Rows are points. Each copy is the shape, with its points in the same order, stretched, turned, moved and blurred by noise. Say if it was mirrored as well.
In the rows, 128 means zero.

Shape (5 x 2):
[[130 163]
 [147  91]
 [142 146]
 [153 178]
 [ 67 111]]
Copy 1:
[[154 131]
 [ 89 179]
 [138 152]
 [182 143]
 [ 71 102]]
Copy 1 is: mirrored
Copy 2:
[[104 166]
 [103  87]
 [ 96 143]
 [ 76 174]
 [180 136]]
Copy 2 is: mirrored
Copy 3:
[[134 175]
 [143  94]
 [144 155]
 [159 183]
 [ 57 127]]
Copy 3 is: only turned

Shape, 6 rows:
[[103 183 114]
 [ 92  90 136]
 [201 178 142]
 [167 107 158]
 [ 91  94 119]
 [124 105 105]]
Copy 1:
[[ 98 192 156]
 [ 86  93 153]
 [199 184 102]
 [165 103 116]
 [ 71  99 142]
 [ 91 119 112]]
Copy 1 is: only turned
Copy 2 (6 x 3):
[[115 169 129]
 [ 71  89 135]
 [198 135 167]
 [141  81 167]
 [ 73  93 121]
 [108  94 112]]
Copy 2 is: only turned
Copy 3, 6 rows:
[[106 175 113]
 [103  77 123]
 [147 188 191]
 [139 110 175]
 [113  89 112]
 [146 119 118]]
Copy 3 is: only turned

Shape (12 x 6):
[[100 126 127 132 105 182]
 [191 185 102  99 214  74]
 [128  63 136 102 121 164]
 [126 105 121 139 116 214]
 [128 119 135  88 111 111]
 [163 132 117 102 180  66]
 [106 105 176 108 123 174]
 [175 145 139 175 183  78]
 [216 145 139 108 157  88]
 [114 114 127 110  82 137]
 [118 119 151  90 152 154]
 [116  88 115 112 143 154]]
Copy 1 (12 x 6):
[[103 145 123 135 144 187]
 [182 174  85  82 105  43]
 [136  69 122 115 134 171]
 [134 130 111 134 156 214]
 [120 113 125 120  79 137]
 [151 124 104 102  96  53]
 [112 110 158  99 129 178]
 [153 150 145 147 145  50]
 [199 137 133 127  87  84]
 [114 111 122 144 102 165]
 [123 123 132  88 116 149]
 [120  97 112 114 144 151]]
Copy 1 is: only turned
Copy 2, 12 rows:
[[110 152 126 132 153 181]
 [219 127  82  72 161  58]
 [114  79 159  96 148 169]
 [130 139 148 142 171 198]
 [127 106 114  83 106 122]
 [168  92 105  67 144  60]
 [108 137 177  91 143 170]
 [173 121 141 131 156  44]
 [209 101 130  98 118  83]
 [104 117 112 110 110 154]
 [124 136 147  71 157 150]
 [125  98 134  96 168 152]]
Copy 2 is: only turned
Copy 3:
[[102 147 119 118  81 176]
 [184 140 120 106 210  82]
 [107  71 127  88  97 175]
 [118 137  92 107  91 209]
 [121 103 155  98 105 100]
 [164  92 128 109 179  94]
 [114 119 172 105 105 190]
 [202 114 146 182 165 116]
 [213 111 152  94 159 107]
 [ 99 112 129 108  65 119]
 [105 129 148  88 133 165]
 [112  95 104 116 125 172]]
Copy 3 is: only turned
Copy 4:
[[159 146 151 113  96 186]
 [107 134  30 186 236 108]
 [108 111 149  71 129 190]
 [159 126 156 121 104 229]
 [ 91 138 110  90 124 131]
 [ 96 118  71 131 201  99]
 [114 154 179 105 118 173]
 [125  86 109 191 180  89]
 [ 59 104  69 177 179 136]
 [114 134 125  85  85 156]
 [110 156 139 111 155 162]
 [139 124 138  86 145 170]]
Copy 4 is: mirrored
